Each row of a before or after table is a point. The points were changed in one or more steps. Then noise was added and the rows were shuffled. The steps act on columns, c1 being the first. Name the steps. A step turns or swaps two columns, mirrors them in a line or flattens them onto one, adds a multiple of one to another, or multiplies or shifts one. Angles are multiples of 10 degrees, from the lower column toward the higher: turns from -170 to 170, lines from 10 to 170 but not 90. Use the fewest steps. Two steps may share a column if one is a turn and the other turns, adds or multiplies; they go together, in the order done. Otherwise the lowest column goes first.

Before (11 x 2):
[[ 10 -22]
 [ 14  -1]
 [ 35 -18]
 [-10  42]
 [ 18 -22]
 [ -5  51]
 [ 37 -33]
 [-38  30]
 [-33  24]
 [-28  -1]
 [-45   7]]
After (11 x 2):
[[ 30  30]
 [-39 -36]
 [-22  -5]
 [ -2 -15]
 [-25 -15]
 [ 15  45]
 [-26 -29]
 [ 43   1]
 [  5  24]
 [ 52  -8]
 [ 35  29]]
Steps: turn c1 and c2 by -100 degrees

Before (12 x 6):
[[-49 -22   6  -8 -13 -22]
 [-16  42  13   1  -2  -6]
 [-26  34  -8 -41 -22 -23]
 [ 11  -3  -8 -11  14 -14]
 [ 24   1  25   6  59  -8]
 [ -6 -16  11 -21 -39 -19]
 [ 12  15  30 -24  -3   8]
 [-12  -2  43  -3 -21  23]
 [ 27  39   7  -9   3   8]
 [-12  -5  20  19  36   0]
 [  8 -36 -13  13   3  16]
 [ 43  18  17 -12 -11 -16]]
After (12 x 6):
[[-13  -2  40  -4 -33  31]
 [ 43  18   5 -11 -19  -5]
 [-25  35 -50 -42 -38 -12]
 [ -7 -17 -10 -20 -63 -10]
 [ 12  13   7 -23  -3  19]
 [ 11  -3 -18 -11  23  -3]
 [ 24   1  32   5  96   2]
 [-50 -23  -2  -9 -22 -12]
 [ 27  39   0  -9   4  17]
 [  9 -34   0  14   4  26]
 [-15  43  16   2  -4   2]
 [-12  -4  40  20  57  11]]
Steps: add 1 times c4 to c3; multiply c5 by 1.6; shift c6 by 10

Before (8 x 11):
[[ -5 -13  29  16 -34  16  34 -15 -25 -55  -5]
 [-32  14 -28  11 -45   7 -29  16  -4  20  37]
 [  2  -6 -54 -49 -59   2 -42  19 -23  -7  56]
 [ 11  -8  32   1  27   5  11  -1  11 -46 -28]
 [ -4  -5 -55 -18 -38   9 -45 -15 -33  25  29]
 [ 17 -38 -14  23  12  -2 -20  -7   2 -14  39]
 [-24 -54  -9  29 -19  24  18  18  -3   7  -9]
 [-42 -13  -3   0  23 -25 -28  -5 -26 -54  21]]
After (8 x 11):
[[ -8  11  61 -18 -39   2  44 -17 -37  23  42]
 [-26  26  -7  29 -18  53 -19  20  -8   8  11]
 [ 15  -6  52  24  14  38  21  -9   3  -9   1]
 [ 10   9 -47   1  28  11 -12  -2  13 -50 -20]
 [-34   4  59  12 -43 -10  30  15  -4  19  13]
 [ -2  18 -16  15 -32  11 -35 -16 -26 -53 -28]
 [-42 -25  29   2  21  10  28  -2 -27 -53  -5]
 [  3   2  94 -52 -62   8  49  18 -22  -9  29]]
Steps: turn c2 and c6 by -90 degrees; turn c3 and c11 by -110 degrees; multiply c3 by 1.3; multiply c7 by -1

Before (9 x 18):
[[-25   6  20 -17 -10  -9   5   5   9  -4  14  15 -23   4   3   6 -28  -1]
 [-23   6   8 -22  -3 -10  -8   3   2  14  -7  10   3 -21   9   8  12   2]
 [ -1  18  16   1 -14  -2  -8  19  -2 -15   7 -13 -22  -9  12 -11  -4  13]
 [ 21 -11   4 -24  16  -4 -19 -13  -8  16 -12 -29  26  11 -11  -8  20  -2]
 [ 18   0  -5  -4  22  19 -10  -7 -24  11 -33 -20  25   8 -20  -5  29 -30]
 [ -2   0  28 -13 -25 -21  -9  14  12   7   9  14 -10  -7   4  19   4 -18]
 [ 10  15 -11   8  -9   7   8  20   6  -2  16  -9  17   3  12 -16  -8   4]
 [ 17 -12 -15   3  18  12 -21  -4   3  31 -28 -24  10  14  -9 -30  29 -18]
 [-12   7  16   2 -23  -6   8  -3  24 -19   7   9 -19  -4  26  24  -9  13]]
After (9 x 18):
[[  0  38  18   2  18  -1  -8  32  -7 -11  12 -11 -23  -8  11  16  -4  12]
 [ 18 -14 -27  -1 -90  12 -19  -5 -19   6 -31 -16  10  14  -8  18  31 -17]
 [-25  13  25 -20  34  -9   4   6   1  -3   1  17 -24   2   3   0 -29  -2]
 [ -2  17  27 -12  92 -21  -9  30   2  -9 -12  17 -13  -8   5  -4   5 -20]
 [ 22 -24  -6 -26 -53  -5 -16 -22 -12  -3 -22 -27  26   8 -11   0  21  -3]
 [-12   1  16   1  96  -6  11  -9 -14 -15  13  24 -22  -4  28 -10  -9  13]
 [ 18 -10 -24  -2 -66  18 -11 -16   6 -11 -19 -32  24   7 -22  -7  27 -31]
 [-24   8   3 -17  22  -9  -8   2   4  -1 -18   9   2 -25  10  -9  12   3]
 [ 12  38   1   5  -3   7   9  38  -7  14   9  -5  16   5  12  17  -8   7]]
Steps: multiply c8 by 2.5; turn c2 and c8 by -30 degrees; turn c3 and c11 by -40 degrees; turn c10 and c11 by -60 degrees; turn c4 and c14 by 10 degrees; turn c5 and c16 by -150 degrees; multiply c5 by 3; mirror c9 and c12 in the line at 70 degrees

Before (13 x 24):
[[ 30 -33  -4   6  -7 -40  16 -35  19 -22 -31   2 -18 -14  32  21  33 -22
   27 -20 -27  15   0  24]
 [ -4  16 -22  -7  -3  -7  -5 -47 -33  61 -44 -17  12   5  38   1  -9 -44
    1 -20 -11 -12  -6  10]
 [-44  11  14  42   1  -7  -5  18  -4  32 -18 -16  -3  19  -6 -34  27 -26
   15 -26 -10 -43 -22 -73]
 [-17  33  -2  -6  -3 -15  19  18  -2 -58 -38   8  23  -3  -4  -7 -31   9
   12  46  -6  -3   5 -38]
 [  5 -40  52  17  52 -33 -11   5  11 -23 -52  -7  29 -35  -2 -12   9 -16
   46  -1  -1  32  11 -28]
 [-23 -48  10  27  33  31  10 -54 -14  53 -60 -18  20 -38  15  16 -81 -12
   10 -64 -18 -37   2 -33]
 [ 12  -7  15  29  17  25 -17 -47 -11  42 -44  -6 -27   9   1 -20 -29 -17
    2 -47 -26  -5  10 -14]
 [ -5  -5  34 -10  24  25 -12  22  30  29 -11 -58 -25 -61  23 -23  -2  16
   -1 -23 -56  10  36  14]
 [-29 -45  -9 -19  30  30   1  12 -23  -3 -51  10 -14 -10  28  -5 -10  10
   -6  30  12   6   0  16]
 [ 33  -4 -26 -12 -22  16 -58 -39   9 -38 -16   1  23 -24 -10 -11  60  -7
  -29  13  22 -14  26  18]
 [-25 -15  17 -12 -10  22   5 -56 -28   6  -4 -25  21  40 -11   9   9 -29
  -11 -15 -21  -6 -23 -22]
 [ 18 -52  39  23  46 -33  -2 -11 -54  20   1  10  -9 -34  32 -43 -18  27
  -13   2 -27  30  23  -9]
 [-38   6  -9  27 -26  57  26 -22 -19  29 -20 -25  14 -32 -31  -4 -15   3
   27  38 -73   1 -17 -24]]
After (13 x 24):
[[-23 -15  16  -9 -10  23 -13 -56 -28   5  16 -24  35  40 -11  31  11 -29
  -10  -4 -21  -7 -24 -22]
 [-31  11  13  56   2  -8 -34  20  -4  31  27 -17  -7  21  -6 -50  27 -26
   16 -19  -8 -44 -20 -72]
 [ 60  -3 -26 -32 -22  15 -23 -39   8 -37 -13   4  35 -24 -10  -6  60  -6
  -30 -16  21 -15  24  18]
 [-25  32  -1 -35  -2 -17   3  18  -1 -58 -46   8  14  -3  -4 -57 -29   9
    9 -38  -7  -3   5 -37]
 [ 15 -34  -3  -7  -8 -41  32 -36  19 -20  19   3 -46 -13  33  70  33 -23
   26 -29 -26  15   1  23]
 [ 15 -51  40  33  48 -33  11 -10 -53  19  -1  10 -34 -34  30  35 -17  28
  -12   1 -28  29  23  -9]
 [-48   6  -9  41 -26  57  -6 -21 -19  27 -37 -25  55 -31 -30 -14 -15   4
   28 -21 -72   2 -18 -23]
 [  0  14 -21  23  -2  -5  -6 -48 -32  60  21 -15   7   6  37 -23 -10 -45
    1 -43 -13 -11  -4   9]
 [-23 -47  -9 -22  31  31 -20  12 -23  -2 -30  10   7 -10  28  62 -10   9
   -8 -48  12   5   1  16]
 [ 21  -8  16  50  18  26  -6 -45 -11  42  46  -5  -9  12   0  -9 -28 -17
    3 -45 -25  -4  11 -13]
 [-23 -46  11  53  31  31  -7 -56 -12  51  63 -17  43 -39  15  87 -81 -10
    9 -60 -17 -37   2 -32]
 [ 13 -40  50   6  53 -36  -5   4  11 -22   2  -5   5 -34  -3  49   8 -15
   47 -52  -2  33  12 -29]
 [  4  -5  33   6  24  24 -10  21  31  29  23 -55  -9 -60  22 -17  -2  14
   -2 -11 -56  11  39  14]]
Steps: turn c1 and c7 by 40 degrees; add -1.5 times c2 to c16; add 0.5 times c10 to c4; add 0.7 times c6 to c13; turn c11 and c20 by 90 degrees
